Each row of a before or after table is a point. The points were changed in one or more steps. Then noise was added and the rows were shuffled. The steps act on how far a point lies along the listed directions, d1 being the first. Name the steps. A step turns or swaps two directions, mirrors them in a line or flattens them onto one, adds a multiple of one to another, or multiplies one. Angles are multiples of 10 degrees, from the lower direction toward the higher: turns from -170 to 170, lines from 10 to 170 but not 90. Use the fewest steps. Two steps may share a direction if one is a turn and the other turns, adds or multiplies; they go together, in the order done. Otherwise the lowest direction goes first.

Directions:
(1): [-52  32]
(2): [32 52]
Before (13 x 2):
[[ 62 118]
 [-45 -28]
 [ -7  41]
 [ 30 -80]
 [-42 -28]
 [-44   1]
 [-15  20]
 [-15 -28]
 [-46 -28]
 [  4 -10]
 [-51 -31]
 [-35   3]
 [-10  37]]
After:
[[-20 -13]
 [  3  32]
 [-31 -36]
 [-13 -23]
 [-32 -36]
 [-33 -40]
 [-37 -42]
 [ 67 118]
 [  5  32]
 [ -1  15]
 [ -6 -59]
 [-22  -3]
 [ -3  -9]]
Steps: multiply d1 by 0.4

Directions:
(1): [-19  69  22]
(2): [ 71  23 -12]
(3): [-18  18 -71]
Before (8 x 3):
[[ 10 -13 -33]
 [  1 -19  42]
 [-30  41  22]
 [-33  24  15]
 [-79   5 -79]
 [ 52 -22  12]
 [ 38 -17  68]
 [-45 -68  64]]
After (8 x 3):
[[-20  51  91]
 [-28  77 -73]
 [ 15 -36  70]
 [-20 -51  23]
 [  5   3  44]
 [ 53  25  -4]
 [-29  -7 -22]
 [ 35  31  -1]]
Steps: turn d1 and d2 by 100 degrees

Directions:
(1): [-76 -16  13  72   4   2]
(2): [-51   6  67 -64  -8  13]
Before, 9 rows:
[[  42   37   17  -83  -36  -13]
 [  39    4   18 -121  -23   24]
 [ -16    3   16  -27    0   13]
 [ -30  -18  -31  100   27    8]
 [ -23   10  -14    6   13  -15]
 [ -25    6   26  -56    3   39]
 [ -85  -21   48   63    6   16]
 [ 109  -14  -38  -13   -8   -7]
 [   7   -8  -20  -49   36  -26]]
After, 9 rows:
[[  37  -16  -78  103   30    0]
 [ -13  -11  -11  -39   37  -25]
 [ 102  -26  -73   63   -2  -13]
 [ -65    6   71  -90   -1   46]
 [ -33    6   37  -46   -3   18]
 [ -52   -7   61   -4    1   18]
 [ -39   -2   72 -117  -26   33]
 [ -16   34   53  -73  -36   -5]
 [ -12   12  -17    1   10  -14]]
Steps: multiply d1 by 0.4; multiply d2 by 2

Directions:
(1): [-53 -28  50 -24   8 -53   7 -75]
(2): [ 72 -32  25  11  84 -23 -24  -4]
(3): [-12 -80 -47 -36  22  57  33 -16]
(4): [-59 -22   0  64  41 -25  40  55]
(5): [ 13   9  20  83  -6  57  20 -63]
(6): [  2  68  18 -43  52  21  72  -4]
Before, 8 rows:
[[  77   27    5   69   47   -2   -1   46]
 [  39   37    5   26  -44   20    6   16]
 [   9    5  -30  -81   40   35   59  -24]
 [   0   26    1  -75  -11  -46    5   31]
 [  72   48   35  -36   67    1   -3   -9]
 [  42  -11   43   25   45   13    6  -24]
 [-101   -6   -6   36   63  -13   51   89]
 [ -41  -46  -34  -40   62  -71   -1  110]]
After:
[[ 34  21 -18 -23 -44  52  29   6]
 [-82 -51 -13  44  69 -31  18  91]
 [  3  62  53   5   3 -18  14   7]
 [ -7 -43 -27 -42 -46 -38 -34  24]
 [ 10  84  17 -59 -31 -36 -32  31]
 [ 51  -3  -7 -70  55 -53 -20  16]
 [-31 -67 -22  60  -5 -80 -70  81]
 [ 24  95  -6  25 -45   8  12  51]]
Steps: add 0.5 times d1 to d4; turn d2 and d3 by -90 degrees; turn d5 and d6 by 60 degrees

Directions:
(1): [ -16 -106   46  -36   25   26   15  -43   -5  -51   -2]
(2): [-81  28  -7 -12 -52   0 -74 -27 -29 -51 -30]
(3): [-99  12  36 -22  24 -11  46  46 -26  36  48]
Before (12 x 11):
[[ -41   53  -23    3  -62  -18  -61  -18  -25  -43  -35]
 [  42  -46  -18    1   18   -1   -6  -22   13   -6  -10]
 [  14  -23   -3  -28  -16   -2    0  -10  -16  -30  -17]
 [   0   22    3   -5  -34   -1  -42  -14   -8  -17  -15]
 [  30   11   -8    2  -29   12  -89  -71   -2  -70  -64]
 [ -15    1   -7   -4  -11    1  -36  -31    7   -1  -24]
 [  75   41  -45   28  -33   19  -47  -38   30  -17  -43]
 [  48   57  -40   25   -9  -12  -19    7   -3   24  -10]
 [-101   53   -8   26  -55   -2  -95  -35  -25  -46  -23]
 [ -39  -10   10   -5  -13    3  -21   -4  -15  -16   -5]
 [  74   18  -46   36  -35    5  -62  -24   16  -19  -61]
 [ -92  -28   43  -11  -15   -8    3  -14  -27  -43    0]]
After:
[[  44   53  -30   23    9  -14    8   24   -1   46    7]
 [ -58   37   20   -7   13  -27   59   55  -21   44   44]
 [-119   35   42   16   31  -12   40   49  -21   52   64]
 [   4  -12   55  -13   82   -4   86   36    1   55   49]
 [  59   25   -3   19   39    8   68   33   33   66   33]
 [ -94  -30   46  -13  -10   -8   11   -9  -28  -36    5]
 [  10  -27    8  -31    5   -4   32   11  -15   -8    4]
 [ -23   -6   12   -8   24   -4   18    2    8   38   11]
 [  55    1    1   26   47   -7   66   55   20   72   21]
 [ -10   13   28   -9    7   -6   24   26   -7   31   27]
 [ -43  -13   18   -7    2   -1    4   13  -14    1   12]
 [  39  -49  -12   -1   30   -4   11  -13   15    6    1]]
Steps: swap d2 and d3

Directions:
(1): [-40  15  63  -7 -33 -15  48   7  86  63  34  26]
(2): [ 42  51  -8 -44   2  91  11 -24  47 -54  11  47]
(3): [ 46  49  54 -29  29 -21  14 -90 -29  36  -6 -52]
(4): [-24  74 -66  25  49 -13  27   3   6  50 -65  38]
(5): [-46 -46  38  23  38 -26   7 -75  -2 -51 -26  75]
(6): [ 72 -83 -31  24  21  29  -8 -31  40  70  -9  16]
Before (12 x 12):
[[ -9 -38  -2   8   0   9 -13  -5 -24 -37   1  18]
 [ 27  11  34 -11  22  -1   3 -65  12  11   6 -11]
 [ -8  -7  67 -16 -10 -31  13 -32   5   7   7 -19]
 [ -6  23  15   1  -5  -5   2   7  -3   9   4 -33]
 [ 21 -18  26  -1  10  -9  10 -34  -4  22   0 -12]
 [  3   1  -2   1   4   9  14 -18   8  23  -5  -1]
 [ 19   2   1 -13 -11  16  -3  24  10  15  16 -16]
 [ 21  11  -9 -20 -20   4  -7  24 -12  24   7 -42]
 [ 11 -36 -18   6  13   6   3  -6   9   6 -14  14]
 [ 15  -3  -3 -10  -6   0  -4  20  -6  21  10 -32]
 [-15 -21 -10  22 -11  -1   0  22 -21 -19   2  -5]
 [-32  -8  28  12  14 -43   2 -32 -15  26  -4   7]]
After:
[[   5  -38  -16    6   -8   10    6   23   27   19    1   11]
 [  48   60   62  -24   48  -30   20 -122   -8   64   -9  -49]
 [  30    9  -16  -20   11   12  -18  -24  -41  -18  -17  -22]
 [   9   -5  -23    4   24    9  -14   -1  -19  -13  -19   11]
 [  28    0  -10  -13   17   17   -9  -15  -21  -17   -7  -10]
 [ -18    4  -24    1  -25   33   13   54   35    9   16   25]
 [   9    6   70  -29   -6   -5    5  -56    5   11   34  -13]
 [  27   53   72  -42   24   -6   27  -96    3    1  -15  -11]
 [   8  -10   14    0    9   -6   10  -38   -9   19   -5  -13]
 [ -17  -15  -27   13  -32   35    5   56   14  -30   19   17]
 [   8   24   23   -4   14    1   -5  -33  -23  -20   -5  -28]
 [  50   23   43  -23   23   -1   23  -77   -3   33    0  -23]]
Steps: swap d1 and d5; turn d2 and d4 by 120 degrees; multiply d3 by 2.5

Directions:
(1): [   0  -36    2   41    6 -121   35  -17    5  -23  -12  -43  -65  -24
   -2   14  -20   31]
(2): [  7  14  45 -30  27  -7  62  -6  24  15 -59  -8  53 -68  -1  -5 -68 -62]
(3): [-15  87  40 -38   2 -19 -41  -3  16 -33  13  59 -49 -10  26 -32 -63  46]
Before, 8 rows:
[[-15 -39 -38  18 -43  43 -42  17 -43  25  49   1  17  61 -24   9  85  15]
 [-15  13  48 -40  34   6  20  22  11   4 -47   3  70 -52  35   1 -45 -41]
 [ 35 -83 -90  28 -33  90 -21   4 -32  12  39 -33  27  69 -21  21 101   7]
 [  0  50  55 -67  35  74  26  19  31  19 -60  30  75 -30  20  -3 -61 -68]
 [  9  64  41 -43   4  -1  25 -18  32  11 -44   0  18 -40  -3 -17 -71 -43]
 [ -6  63  33 -34 -11  28 -15   2  15   7   9  38   6   7  26  -6 -41  33]
 [  9  54  28 -40  14  24 -11  23  31   9  21  13  25  -4   1   3 -35 -37]
 [-15   0 -13  -9   4   5  23 -25   2   9  -9   8  15 -33  -8 -21 -21 -42]]
After:
[[ -21  -36  -33   23   -8   -4  -52   23  -26  -12   34  -14   -4   49
    23   22   73   45]
 [  15   84   46  -67   11   -5    6  -21   36  -34  -25   50  -15  -56
    25  -35 -123   25]
 [ -15  -12  -44   13  -14    1  -15  -23  -17   -2   32   12  -28   11
   -10  -24   17    3]
 [  15  -19  -22    8   -1    3  -12   19   13   14   44  -34    0   33
   -12   31   32  -15]
 [ -20   59   62  -49   -2  -28   16    2    9    4  -26   33   16  -52
    -1  -24  -78  -15]
 [  14  -31  -51   31  -35   17  -26   -8  -14   17   27  -41  -21   59
   -22   15   79    9]
 [  -6  -45  -44   31  -12   15  -38   24  -17   -5   28  -14  -38   81
     7   33   80   39]
 [  10  -46  -14   21  -10   18   38    2   -3   36   -6  -38   37   11
    -6   34   27   -7]]
Steps: multiply d1 by 0; turn d2 and d3 by -170 degrees
